Every row gives one point. The window is the flat piece filled in between its corners: a triangle in 3 columns, a solid with four corners in 4, and so on. A path goes straight from each point to the next, and from the last back to the first. After which points does the path pass through the window?

Window (4 x 4)
[[-0.05 -0.60  0.19  0.04]
 [ 0.27  0.00  0.47  0.02]
 [-0.38 -0.16 -0.80 -0.41]
 [-0.36  0.04 -0.05 -0.32]]
Path:
(1): [ 0.11 -0.41  0.27 -0.43]
(2): [-0.12  0.10  0.02 -0.76]
(3): [-0.24  0.23 -0.13  0.06]
(4): [-0.18  0.03 -0.02  0.41]
(5): [ 0.10 -0.14  0.19 -0.36]
(6): [-0.12 -0.19 -0.39 -0.47]
(7): [-0.34 -0.06 -0.49 -0.01]
(8): [ 0.05 -0.19  0.13  0.35]
(9): [ 0.10 -0.31  0.40 -0.48]
(10): [-0.13 -0.51 -0.53 -0.75]
(11): [-0.61 -0.11 -0.54 -0.07]
(12): [-0.16  0.11 -0.13 -0.04]
(13): [-0.02  0.10 -0.06 -0.55]
(14): [ 0.05 -0.07  0.10 -0.71]
(15): [-0.29 -0.01  0.04 -0.05]
(16): [-0.31 -0.10 -0.13  0.35]
Through the window after points: 4, 6, 8, 14, 16

Window (8 x 8)
[[ 0.53 -0.06 -0.01  0.07 -0.78 -0.23  0.30  0.04]
 [-0.31 -0.23  0.86  0.35 -0.43 -0.82 -0.05 -0.31]
 [-0.08 -0.49  0.23  0.27 -0.46  0.09  0.11 -0.03]
 [-0.31 -0.32  0.11  0.42 -0.20 -0.70  0.35  0.04]
 [-0.28  0.05 -0.43 -0.78 -0.07  0.78  0.13 -0.08]
 [ 0.52  0.34 -0.18  0.52  0.42  0.13  0.20  0.21]
 [ 0.01  0.13 -0.50  0.40 -0.33 -0.04 -0.17  0.16]
 [ 0.88 -0.02 -0.43  0.30  0.70 -0.08 -0.18  0.17]]
Path:
(1): [-0.18  0.04  0.03 -0.03 -0.34  0.05  0.09  0.23]
(2): [ 0.34 -0.05 -0.04  0.08 -0.10 -0.07 -0.03  0.49]
(3): [ 0.60 -0.05 -0.25  0.25 -0.14 -0.17  0.13 -0.15]
(4): [ 0.04 -0.09 -0.15  0.40 -0.29 -0.05  0.12 -0.41]
(5): [-0.04 -0.10 -0.04  0.13 -0.16 -0.17 -0.09  0.50]
(6): [-0.09  0.10 -0.07 -0.25 -0.11  0.18  0.00  0.64]
(7): [ 0.07  0.01 -0.32  0.13 -0.09  0.21  0.08 -0.20]
(8): [ 0.02 -0.21 -0.21  0.24 -0.39  0.11  0.26 -0.51]
Through the window after points: 2, 4, 6

Window (9 x 9)
[[ 0.16  0.57  0.16 -0.35  0.09  0.31 -0.06  0.36 -0.19]
 [ 0.79  0.24  0.27 -0.33  0.30 -0.87  0.00 -0.09  0.05]
 [ 0.19 -0.08 -0.21 -0.18 -0.17 -0.95  0.01  0.22  0.05]
 [-0.84 -0.30 -0.03 -0.29  0.53  0.65  0.12 -0.07 -0.01]
 [-0.43 -1.45 -0.23 -0.13  0.14  0.83 -0.12  0.04  0.30]
 [ 0.17  0.54  0.28  0.47  0.21 -0.09  0.25  0.19  0.08]
 [ 0.01  0.62 -0.37 -0.13  0.78  0.24 -0.43  0.22 -0.13]
 [ 0.47  0.60 -0.38 -0.22  0.26 -0.06  0.34 -0.06 -0.03]
 [ 0.12  0.43  0.28  0.22 -0.37  0.16 -0.17 -0.55  0.23]]
Path:
(1): [ 0.15  0.19 -0.12  0.10  0.16 -0.14  0.00 -0.06 -0.27]
(2): [ 0.42  0.27  0.02  0.35  0.19  0.01  0.10 -0.07 -0.66]
(3): [ 0.05  0.50  0.02 -0.02  0.34 -0.05  0.09  0.19  0.36]
(4): [ 0.01  0.11 -0.07 -0.26  0.36  0.01  0.06  0.09  0.92]
(5): [ 0.13 -0.13 -0.03  0.11  0.05  0.00  0.01 -0.23 -0.45]
(6): [-0.37 -0.43 -0.06 -0.14  0.35  0.40 -0.02 -0.11 -0.32]
(7): [-0.36 -0.01  0.01 -0.27  0.24  0.41  0.09  0.06  0.56]
(8): [ 0.03  0.11  0.11 -0.40  0.30  0.05 -0.03  0.14  0.80]
(9): [ 0.02 -0.20  0.05  0.03  0.08  0.08 -0.03 -0.26 -0.27]
(10): [ 0.33  0.42 -0.20 -0.13  0.15 -0.04  0.18 -0.12 -0.28]
(11): [ 0.29  0.57 -0.27 -0.28  0.35  0.08  0.20  0.20  0.68]
(12): [-0.03  0.22  0.09 -0.23  0.17 -0.15 -0.01  0.07  0.62]
(13): [ 0.11  0.05  0.07 -0.09  0.25 -0.10  0.05 -0.08 -0.24]
(14): [-0.12 -0.04  0.07  0.18  0.01  0.04 -0.03 -0.25 -0.40]
(15): [-0.18  0.13  0.02 -0.38  0.23  0.38  0.00 -0.07  0.67]
(16): [ 0.14  0.43  0.02 -0.22  0.18 -0.13 -0.06  0.00  0.63]
Through the window after points: 2, 6, 8, 10, 12, 14

Window (12 x 12)
[[-0.04 -0.32 -0.45  0.10  0.45 -0.54 -0.26  0.15  0.16 -0.14 -0.49  0.16]
 [ 0.25  0.59 -0.30  0.42  0.02 -0.62 -0.08 -0.03 -0.11  0.13 -0.36  0.07]
 [ 0.09  0.09 -0.04 -0.34 -0.14 -0.12  0.29  0.06  0.75 -0.08 -0.16 -0.05]
 [-0.61 -0.17 -0.35  0.13 -0.16  0.15  0.09 -0.02 -0.18  0.37  0.20  0.92]
 [ 0.51 -1.01 -0.43 -0.20  0.01 -0.44  0.50 -0.93 -0.04  0.44  0.36  0.63]
 [ 0.69 -0.67  0.28  0.67  0.63 -0.38  0.01  0.05  0.73  0.02  0.04  0.05]
 [-0.02  0.52  0.13 -0.12  0.39 -0.35  0.82  0.12 -0.29  0.39 -0.29  0.92]
 [-0.42 -0.55  0.49 -0.20 -0.53 -0.34 -0.42 -0.11  0.14 -0.30 -0.13  0.06]
 [ 0.68  0.51 -0.69 -0.09  0.49 -0.39  0.38 -0.36 -0.14  0.14  0.54 -0.18]
 [-0.07  0.46 -0.37 -0.27  0.53  0.49  0.40 -0.53  0.44 -0.01  0.01  0.41]
 [ 0.04 -0.06 -0.27  0.33 -0.05  0.32  0.22  0.17  0.08 -0.35 -0.15  0.29]
 [ 0.12 -0.18 -0.12 -0.21 -0.12 -0.28 -0.41 -0.02 -0.38  0.42 -0.23  0.32]]
Path:
(1): [ 0.01  0.20 -0.24 -0.04 -0.01 -0.03 -0.14  0.07  0.15 -0.02  0.19  0.77]
(2): [ 0.52  0.04 -0.28 -0.03  0.18 -0.33  0.07  0.07  0.42 -0.32  0.16  0.64]
(3): [-0.05 -0.09 -0.10  0.07  0.23 -0.11  0.39 -0.30  0.08  0.26 -0.11 -0.10]
(4): [-0.42 -0.46  0.10  0.06 -0.06 -0.03  0.29 -0.06  0.10  0.30 -0.24 -0.25]
(5): [ 0.04 -0.13  0.10 -0.23 -0.26 -0.40 -0.47 -0.16  0.19 -0.42  0.08  0.66]
(6): [ 0.15 -0.18 -0.03  0.04 -0.05 -0.36 -0.10  0.11  0.38 -0.31 -0.16  0.70]
(7): [-0.38 -0.43 -0.20  0.01  0.27  0.20  0.55 -0.42 -0.26  0.66 -0.28  0.09]
(8): [-0.13 -0.24 -0.11  0.17  0.10 -0.14  0.35 -0.18 -0.09  0.34 -0.34  0.13]
(9): [ 0.28  0.00 -0.24 -0.24  0.05 -0.23 -0.09 -0.20  0.35 -0.15  0.24  0.90]
(10): [ 0.19  0.01 -0.30 -0.10 -0.06 -0.29  0.05 -0.18  0.05 -0.07  0.00  0.52]
(11): [-0.29 -0.01 -0.18 -0.19  0.24  0.11  0.32 -0.21  0.05  0.50 -0.22 -0.01]
(12): [-0.16 -0.37 -0.09  0.23  0.01  0.10  0.25 -0.09 -0.09  0.05 -0.29  0.15]
(13): [ 0.12  0.04 -0.16  0.06 -0.05 -0.06 -0.03  0.12  0.29 -0.21 -0.07  0.57]
(14): [ 0.42  0.03 -0.16 -0.16 -0.07 -0.29 -0.01 -0.11  0.19 -0.07  0.14  0.59]
(15): [ 0.21 -0.11 -0.22 -0.08  0.23 -0.31  0.16 -0.20  0.01  0.24 -0.21 -0.06]
(16): [-0.32 -0.16 -0.20  0.30  0.01 -0.33  0.38 -0.19 -0.25  0.44 -0.33  0.12]
Through the window after points: 4, 16

Window (14 x 14)
[[ 0.36 -0.06 -0.26  0.56 -0.07  0.36  0.24 -0.37 -0.14 -0.15 -0.45 -0.24
  -0.65  0.17]
 [ 0.28  0.10  0.03 -0.21 -0.30  0.01  0.18 -0.13 -0.24 -0.12 -0.15  0.49
  -0.36  0.06]
 [ 0.02  0.05 -0.11  0.27 -0.11 -0.01  0.49  0.05 -0.83  0.06  0.57 -0.67
  -0.17  0.19]
 [-0.19  0.12 -0.47  0.50 -0.18 -0.51  0.53 -0.28 -0.04  0.07  0.22 -0.18
   0.20  0.05]
 [-0.02  0.19 -0.53 -0.27  0.41  0.13 -0.56  0.45  0.07 -0.37 -0.44  0.41
   0.17  0.62]
 [ 0.24  0.39  0.23  0.61  0.19 -0.21  0.70 -0.42  0.13 -0.02  0.35  0.03
   0.39  0.62]
 [-0.48  0.26  0.10 -0.66 -0.05  0.07 -0.69  0.17  0.02 -0.60  0.10 -0.36
  -0.71  0.09]
 [-0.34  0.29 -0.09 -0.68  0.01  0.52 -0.03  0.35  0.37 -0.12 -0.06 -0.19
   0.12  0.22]
 [-0.30 -0.33 -0.14 -0.65  0.52  0.21 -0.19  0.00  0.16 -0.43  0.22  0.21
  -0.44 -0.06]
 [-0.28  0.95 -0.07  0.58  0.47 -0.26  0.97  0.04 -0.17  0.27  0.27  0.03
   0.25  0.19]
 [ 0.21 -0.04  0.19  0.56 -0.28  0.25  0.34  0.25 -0.35 -0.72 -0.27 -0.18
  -0.15 -0.19]
 [-0.53  0.05 -0.07 -0.76  0.19  0.37 -0.44 -0.31 -0.35 -0.56 -0.29  0.01
  -0.05  0.06]
 [-0.18 -0.19  0.21  0.56  0.03 -0.11 -0.05  0.04 -0.34  0.43 -0.08 -0.30
  -0.09  0.05]
 [-0.57  0.08 -0.13 -0.11 -0.19  0.68 -0.45  0.05 -0.06 -0.35  0.34  0.16
  -0.38  0.15]]
Path:
(1): [ 0.00  0.27 -0.01 -0.01  0.25  0.21 -0.17 -0.03 -0.06 -0.11  0.40 -0.24
  0.04 -0.27]
(2): [ 0.61  0.66 -0.02  0.05 -0.06  0.04 -0.20 -0.05  0.05 -0.17  0.19 -0.05
  0.30 -0.23]
(3): [-0.59 -0.17 -0.16 -0.24  0.12  0.27  0.13  0.15 -0.06 -0.14 -0.23 -0.01
 -0.27  0.46]
(4): [-0.79 -0.23  0.04 -0.17  0.02  0.13  0.22 -0.05 -0.13 -0.43 -0.12 -0.21
 -0.60  0.78]
(5): [ 0.23  0.60 -0.25  0.05  0.11  0.26 -0.17 -0.01 -0.12  0.05  0.15  0.16
  0.38 -0.46]
(6): [ 0.01  0.19 -0.10 -0.09  0.11  0.22 -0.09  0.07 -0.14 -0.11  0.14 -0.33
  0.04 -0.10]
(7): [-0.30  0.01  0.03  0.08 -0.13  0.13  0.31  0.18 -0.17 -0.09 -0.07 -0.09
 -0.18  0.41]
(8): [-0.37 -0.06 -0.02 -0.10  0.04 -0.20  0.51 -0.01 -0.17 -0.45 -0.29  0.15
 -0.39  0.72]
(9): [ 0.14  0.35 -0.20  0.27  0.01  0.35 -0.22 -0.15 -0.07  0.01  0.10 -0.34
 -0.23 -0.30]
(10): [-0.02  0.27 -0.14 -0.10  0.18  0.07 -0.40 -0.02 -0.10 -0.43  0.34 -0.10
 -0.27 -0.15]
(11): [-0.78 -0.17  0.07 -0.04 -0.39  0.51  0.49  0.08 -0.40  0.18 -0.30 -0.06
 -0.15  0.77]
(12): [-0.44  0.02 -0.12 -0.04 -0.19 -0.17  0.47  0.08 -0.31 -0.26 -0.35  0.22
 -0.20  0.80]
Through the window after points: 2, 4, 6, 8, 10
